Each row of a before or after table is a point. The points were changed in one or more steps. Then noise was added and the rows were shuffled. The steps act on columns, c1 being the first. Name the steps. A step turns or swaps two columns, mirrors them in a line or flattens them onto one, adds a multiple of one to another, or multiplies or shifts one. Angles are multiples of 10 degrees, from the lower column toward the higher: turns from -170 to 170, lines from 10 to 170 but not 90. Use the fewest steps. Two steps may share a column if one is a turn and the other turns, adds or multiplies; they go together, in the order done. Otherwise the lowest column goes first.

Before, 9 rows:
-3.2, 6.1
-3.7, -1.7
-3.2, -1.2
2.6, 2.1
0.7, 1.9
2.5, 3.8
4.2, 4.1
3.6, -3.5
3.7, 3.3
After, 9 rows:
2.1, 2.5
-0.1, -4.8
5.8, -4.0
2.3, 3.2
-0.1, -2.2
-1.5, -5.4
-1.4, -3.2
-1.6, -4.8
-4.7, 1.7
Steps: turn c1 and c2 by -150 degrees

Before (12 x 4):
0.4, 1.1, -1.9, 1.9
-1.9, 0.0, -1.3, -0.4
4.0, -2.4, -0.1, -2.0
2.8, 2.5, -1.1, 0.6
4.0, -1.1, -1.9, 0.9
0.6, 0.2, 3.1, -4.8
-3.4, 1.1, 5.3, -4.4
-2.2, -0.8, 2.0, 1.8
-3.6, -1.5, -1.8, -6.4
-0.4, -0.4, 0.9, -2.8
3.3, -0.4, -1.6, -3.4
3.0, 1.9, -2.8, -6.5
After (12 x 4):
2.5, -1.9, -4.0, -4.8
2.0, -4.1, -0.1, -3.4
-3.8, 0.7, -4.3, -4.4
-0.4, 0.2, 2.0, -2.3
3.5, 0.5, -7.3, -8.3
-2.4, 2.6, 13.2, -3.2
1.0, 0.9, -4.7, 1.6
-1.6, 1.1, -3.1, 0.1
-2.1, 0.1, 5.2, 3.1
4.0, 0.8, -2.6, -1.3
2.9, -3.2, -5.0, -0.4
0.9, -0.1, 7.4, -5.1
Steps: turn c1 and c2 by -30 degrees; add -0.5 times c1 to c4; multiply c3 by 2.5

Before (12 x 6):
-2.5, 3.1, 1.7, 0.3, -2.2, -3.6
3.3, -4.5, 5.2, -0.1, 5.4, -6.0
-1.9, 2.9, 3.1, 1.0, -0.3, -1.6
-2.4, 1.3, 1.4, 2.7, -2.2, -4.0
3.8, -2.9, 4.8, -4.0, 1.5, -8.8
-0.3, 1.7, 2.9, 1.5, -2.8, -0.9
1.8, 1.2, 4.1, 3.3, -3.0, -3.4
-2.2, -5.5, -1.2, 3.1, -0.9, -1.5
2.8, -5.0, 7.9, -6.0, 2.4, -6.8
-1.2, 1.4, 5.2, 2.7, -2.9, -2.0
4.8, -3.7, -0.6, 2.6, 1.3, 0.5
0.8, -5.5, -2.9, 2.8, 0.3, 0.3
After (12 x 6):
1.6, -2.9, 4.8, -5.0, 1.5, -8.8
-0.2, 1.7, 2.8, 0.4, -2.8, -0.9
-0.5, 1.5, 5.1, 1.7, -2.9, -2.1
0.3, -5.5, -2.8, 1.9, 0.3, 0.3
-0.8, 2.8, 3.1, 0.1, -0.3, -1.7
1.1, -4.9, 7.8, -7.2, 2.4, -6.9
1.3, -4.6, 5.0, -1.1, 5.3, -6.0
0.8, 1.2, 4.1, 2.2, -3.0, -3.5
1.8, -3.7, -0.6, 1.5, 1.6, 0.6
-1.0, 1.2, 1.4, 1.7, -2.1, -3.9
-0.9, -5.5, -1.2, 2.0, -0.8, -1.6
-1.0, 3.1, 1.8, -0.7, -2.2, -3.6
Steps: multiply c1 by 0.4; shift c4 by -1.0

Before, 10 rows:
0.8, 0.5, 2.8, 2.0, 1.6, -6.2, -0.9, -6.0, -1.3
4.3, -0.2, 2.6, -7.0, 1.9, 0.9, -1.4, -7.1, -2.3
3.3, -6.2, 4.0, -1.6, 0.4, -0.9, -2.6, 2.4, -4.9
-0.1, 2.2, 4.4, 2.2, -3.0, -0.4, 1.6, -0.8, -2.9
-1.0, 1.6, -5.2, 1.6, 1.0, -6.1, 2.8, 0.5, -3.0
0.0, -6.6, 2.2, -3.7, 1.9, 1.6, 2.2, 2.7, -1.7
1.7, 1.6, -3.1, -6.3, 1.9, 3.2, -3.6, 1.3, 0.6
0.2, -4.3, -4.0, -2.5, 2.4, 0.3, -0.3, -3.9, -2.2
10.6, 1.3, 1.8, 1.8, -1.1, 3.1, 1.0, 0.1, 3.9
0.8, 3.7, 4.1, 0.5, 2.2, 2.5, 1.0, -0.7, -3.5
After:
0.3, 0.8, 4.4, -6.5, 2.1, -4.3, -3.6, 1.1, 0.7
-4.7, 0.7, 0.0, -7.4, 2.1, -0.8, -1.2, -7.4, -2.4
-1.0, 6.2, -2.3, -3.9, 2.0, 3.5, 2.2, 2.5, -2.0
-5.0, 4.0, -2.1, -1.4, 0.1, 6.1, -2.2, 2.0, -4.8
3.5, -5.0, 5.1, 1.7, 0.8, 4.3, 2.9, 0.0, -2.9
2.0, 3.6, 4.6, -2.8, 2.5, 3.5, -0.3, -4.5, -2.1
-9.6, 0.7, 5.0, 1.9, -1.3, -4.0, 1.0, 0.4, 4.0
-1.8, -1.9, -5.2, 2.2, -3.0, -1.3, 1.6, -1.1, -2.8
-2.0, -4.8, -2.5, 2.1, 1.4, 5.6, -1.1, -5.8, -1.0
-2.7, -1.2, -4.2, 0.7, 2.1, -5.5, 1.0, -0.7, -3.4
Steps: turn c1 and c3 by 150 degrees; multiply c3 by 1.3; turn c2 and c6 by -140 degrees; multiply c6 by 1.3

Before (14 x 11):
2.9, 1.1, -1.4, -3.5, -3.7, -2.7, 1.6, 0.6, 0.3, 1.0, 2.5
0.5, -4.3, -2.3, -3.1, -0.3, -4.5, 1.1, 2.8, 0.4, 1.7, -3.2
-1.6, -0.9, -2.7, -1.0, -2.2, -5.4, -4.5, -2.8, 1.7, 2.5, 3.2
0.9, 1.8, -3.0, -0.7, -1.4, -5.3, -1.9, -0.4, 15.6, 1.6, 2.2
1.8, 0.0, -1.0, -1.5, -4.1, -5.5, -6.2, -1.4, 3.7, -2.5, -2.8
2.2, -1.0, 4.4, -3.4, -2.1, -3.9, 1.1, -2.5, 0.5, -0.2, -0.2
-0.2, 1.6, 7.2, -1.9, -3.1, -6.1, 1.6, -1.6, -1.1, 0.8, -3.0
1.8, -0.4, 0.6, -2.4, 5.1, 1.2, 2.6, -2.4, 2.3, -2.5, 2.9
-0.8, -0.7, 8.0, 3.3, 0.7, 10.2, -0.4, 2.6, 0.2, -2.0, -1.2
-5.7, 1.4, -3.0, -3.5, 0.7, 3.0, 1.9, -2.0, 1.2, -3.1, 1.9
0.5, 2.3, 0.4, -1.8, 3.1, 0.0, 2.0, 0.2, -1.5, 0.7, -3.3
-0.7, -1.5, -1.7, -1.9, 3.4, -5.3, 0.0, 10.6, -0.7, -1.3, -0.1
0.6, 2.1, -2.1, 2.6, -3.2, -4.3, -5.9, -1.9, -0.7, -0.1, -6.1
1.7, -3.2, 0.1, 7.5, -3.5, 2.5, 1.6, -0.1, 0.8, -3.7, 1.7
After:
-0.7, -2.2, 0.2, -1.9, 3.5, -5.4, 0.0, -10.4, -0.8, 9.3, 0.0
1.7, 3.0, -0.8, 7.5, -3.6, 2.3, 1.7, -1.1, 0.8, -3.8, 1.8
0.6, -1.2, -0.6, 2.6, -3.2, -4.7, -5.9, 2.4, -0.8, -2.2, -6.0
-0.3, -0.9, 8.8, -1.9, -2.9, -3.2, 1.6, 2.1, -1.1, -0.8, -3.0
-5.7, -0.6, -3.7, -3.6, 0.8, 1.8, 2.0, 2.4, 1.3, -5.2, 1.9
2.2, 1.8, 5.5, -3.5, -2.1, -2.2, 1.2, 2.0, 0.4, -2.7, -0.3
1.9, 1.2, 0.2, -2.4, 4.9, 1.4, 2.6, 2.1, 2.3, -4.9, 2.9
0.5, -2.3, 0.3, -1.9, 3.1, 0.1, 2.0, 0.6, -1.5, 0.7, -3.4
-1.5, 1.9, -0.7, -1.0, -2.3, -6.0, -4.4, 2.5, 1.6, -0.2, 3.3
-0.8, -0.3, 4.0, 3.3, 0.8, 12.3, -0.6, -2.7, 0.3, 0.6, -1.1
2.9, -1.1, -0.4, -3.5, -3.7, -3.1, 1.5, -0.1, 0.4, 1.5, 2.5
1.9, 0.5, 0.9, -1.4, -4.2, -5.4, -6.2, 1.4, 3.7, -3.8, -2.9
0.9, -1.6, -1.0, -0.7, -1.5, -6.1, -1.8, 1.1, 15.7, 1.2, 2.2
0.5, 2.9, -0.7, -3.1, -0.2, -5.2, 1.0, -4.2, 0.3, 4.5, -3.3
Steps: add 1 times c8 to c10; turn c2 and c8 by 160 degrees; turn c3 and c6 by 20 degrees

Before, 10 rows:
0.3, -1.4, -3.9, 2.9, -0.5, -5.9, -6.2, -11.2, 3.0, 2.3, 4.4, -0.7, 2.4, -5.9
3.9, 1.5, 2.8, -5.3, -7.0, -5.2, -2.9, 0.0, 0.5, -4.8, -0.4, -0.8, 3.0, 3.7
-2.4, 1.9, -1.6, 3.8, -3.1, 1.7, -1.8, 2.7, -0.5, 2.9, -1.3, -2.1, 0.5, -8.1
-2.5, -3.2, 0.3, 3.4, -1.5, 1.8, 2.2, -1.2, 1.3, 2.9, -2.9, -1.2, -0.5, -3.4
-0.3, 3.9, 1.2, -7.9, -3.5, -8.3, -1.8, -2.2, 0.1, -1.3, -1.7, 0.4, -1.8, -1.2
-3.0, -0.3, 0.2, 3.0, 0.2, 2.5, 0.5, 2.5, 2.7, 4.3, 3.6, 3.8, -0.3, -6.0
0.1, 2.2, -1.2, 6.7, 2.7, -1.5, 1.7, 1.0, 1.4, 4.2, -0.8, 2.4, 1.8, -7.0
-0.8, -3.5, 5.3, 2.5, -2.5, -1.7, -2.6, 1.2, 0.0, 4.5, -1.4, -1.0, 1.7, -5.2
3.0, 1.7, 3.5, -3.7, -6.5, -5.1, -1.5, -6.6, -4.5, -1.1, 2.1, 1.3, 0.4, 0.7
-4.0, 1.8, 1.8, -1.4, -4.7, -7.0, -0.9, -1.6, -1.6, -2.4, 0.9, 1.1, 2.9, 0.1
After (10 x 14):
0.1, -0.7, -1.8, 6.7, 1.9, -2.0, 2.3, 2.3, -0.9, 8.2, -0.1, 1.4, -2.6, -6.9
3.8, 0.0, 4.4, -5.3, -5.5, -5.4, -1.3, 1.6, 2.8, -0.7, -3.2, 3.1, 0.4, 3.9
2.9, 6.7, 4.7, -3.8, -5.5, -5.0, -4.6, 0.5, -1.0, 3.1, 3.1, 0.1, -1.2, 0.9
0.4, 10.7, -1.5, 3.1, 1.6, -6.1, -0.4, -3.1, 6.5, 6.4, -2.4, 2.5, 0.2, -6.3
-0.8, -1.7, 3.5, 2.4, -4.2, -1.6, -1.3, -3.3, 2.1, 8.8, -3.7, 1.6, 0.7, -5.3
-3.9, 1.7, 3.1, -1.4, -3.4, -7.0, -2.2, 1.3, 0.1, 1.7, 1.0, 2.8, -1.6, 0.1
-2.5, 0.7, 0.8, 3.5, -1.2, 2.0, 2.2, -3.1, -1.3, 7.1, -1.6, 0.1, 1.5, -3.4
-0.1, 2.8, 2.4, -8.0, -2.6, -8.4, -1.1, 3.5, 1.3, 2.5, -3.4, -1.8, 0.1, -1.0
-2.2, -2.4, 0.8, 3.8, -1.1, 1.9, -1.4, 2.2, 1.4, 6.9, -2.4, 0.8, 2.2, -8.0
-2.7, -2.6, 0.1, 3.0, 0.0, 2.4, 2.8, 0.4, 1.2, 8.1, 2.6, -0.9, -3.6, -6.3
Steps: turn c2 and c8 by 80 degrees; flatten c3 and c5 onto the line at 130 degrees; turn c7 and c9 by -60 degrees; add -1 times c9 to c11; shift c10 by 4.0; turn c12 and c13 by -100 degrees

Before, 9 rows:
-2.2, 0.2, 2.6, 4.4, -2.5, 2.6, -2.6, 1.2, -0.3, -3.7, 1.8, 4.3, -4.2, -0.3, -3.0, -1.4, 3.5, 2.7
-3.3, 2.3, 1.6, -1.7, 2.0, 4.8, 3.1, -3.3, -1.3, 5.3, -0.2, 1.6, -2.5, -3.7, 3.0, 1.1, 1.6, 5.9
2.8, -1.2, 3.5, 2.3, 0.9, 2.8, 0.9, -0.6, -2.5, 3.7, -0.3, 0.6, 1.3, -3.7, 5.3, 0.5, -1.8, 1.8
-2.8, -0.3, 0.7, 0.3, -3.5, 1.2, -1.4, 1.9, 1.5, 1.2, -0.4, -0.6, -4.6, -0.6, 4.2, -4.5, 1.6, -0.7
3.2, -0.5, 0.9, -0.2, 0.0, -1.5, 3.9, -0.9, 0.3, 9.6, 1.5, 1.7, -3.4, -7.1, 1.5, 0.5, -0.5, 2.3
-4.3, -1.4, 2.1, 2.2, 1.4, 1.5, -1.9, -2.8, 3.0, -0.9, 4.1, 3.2, -4.5, -4.5, 3.4, -1.0, -1.0, -1.1
1.8, -0.5, -2.5, -1.8, -0.5, 3.5, -1.2, 0.8, 1.1, 5.8, 7.3, 0.2, 1.1, -5.7, 4.3, -0.5, 1.8, 0.6
2.1, -1.4, -4.1, -2.3, -0.4, -4.5, 3.6, -2.7, 0.0, -7.4, -4.0, -1.1, 0.1, 11.4, -6.8, 1.2, -2.3, -2.2
3.1, -0.8, -5.1, -2.6, -2.5, -5.0, -1.8, -5.3, -1.7, -8.2, -7.0, 5.6, -2.2, 10.7, -3.2, 1.8, 1.4, -2.5
After, 9 rows:
-3.9, -1.8, 1.0, 1.6, 1.7, -0.7, -3.1, -1.8, -3.3, -0.9, 3.9, 3.1, -4.8, -4.2, 2.9, -1.4, -1.1, -1.0
-3.0, -0.1, 1.1, 0.4, -3.4, 1.3, -0.5, 2.2, -1.3, -1.4, -0.2, -0.3, -4.4, -0.7, 4.2, -4.5, 1.9, -0.5
2.7, -1.9, -4.3, 1.8, 1.1, 4.3, 0.3, -1.1, -1.5, -2.7, -0.9, 0.0, 0.8, -3.5, 5.4, 0.9, -2.6, 2.0
3.6, -0.8, 2.1, -2.8, -2.3, -8.0, -3.8, -5.1, 5.1, 5.2, -6.8, 5.3, -2.1, 10.1, -3.6, 1.5, 1.1, -2.0
-3.3, 2.1, -1.4, -1.5, 2.0, 4.7, 1.4, -5.6, -0.2, -5.5, -0.7, 1.0, -2.2, -3.9, 3.1, 0.7, 1.6, 5.8
-1.6, -0.3, -2.1, 4.5, -2.4, -4.2, -1.2, 3.4, -1.9, -3.1, 2.0, 4.2, -4.1, -0.2, -3.0, -1.3, 3.6, 2.5
1.8, -0.8, 2.4, -2.2, -0.7, 6.2, -1.1, 1.1, 1.0, -3.6, 8.0, 0.3, 1.6, -5.9, 4.1, -0.5, 1.0, 0.4
3.2, -0.8, -0.6, -0.5, -0.2, 9.0, 2.6, -3.8, -0.8, 1.1, 1.5, 2.1, -3.4, -7.0, 1.2, 0.4, -0.3, 2.3
2.2, -0.9, 3.0, -2.7, -0.5, -7.2, 1.5, -5.0, 3.0, 4.7, -4.2, -1.3, 0.1, 10.7, -6.8, 2.1, -3.0, -2.0
Steps: turn c3 and c9 by -130 degrees; turn c6 and c10 by -90 degrees; turn c7 and c8 by -30 degrees; multiply c8 by 1.3
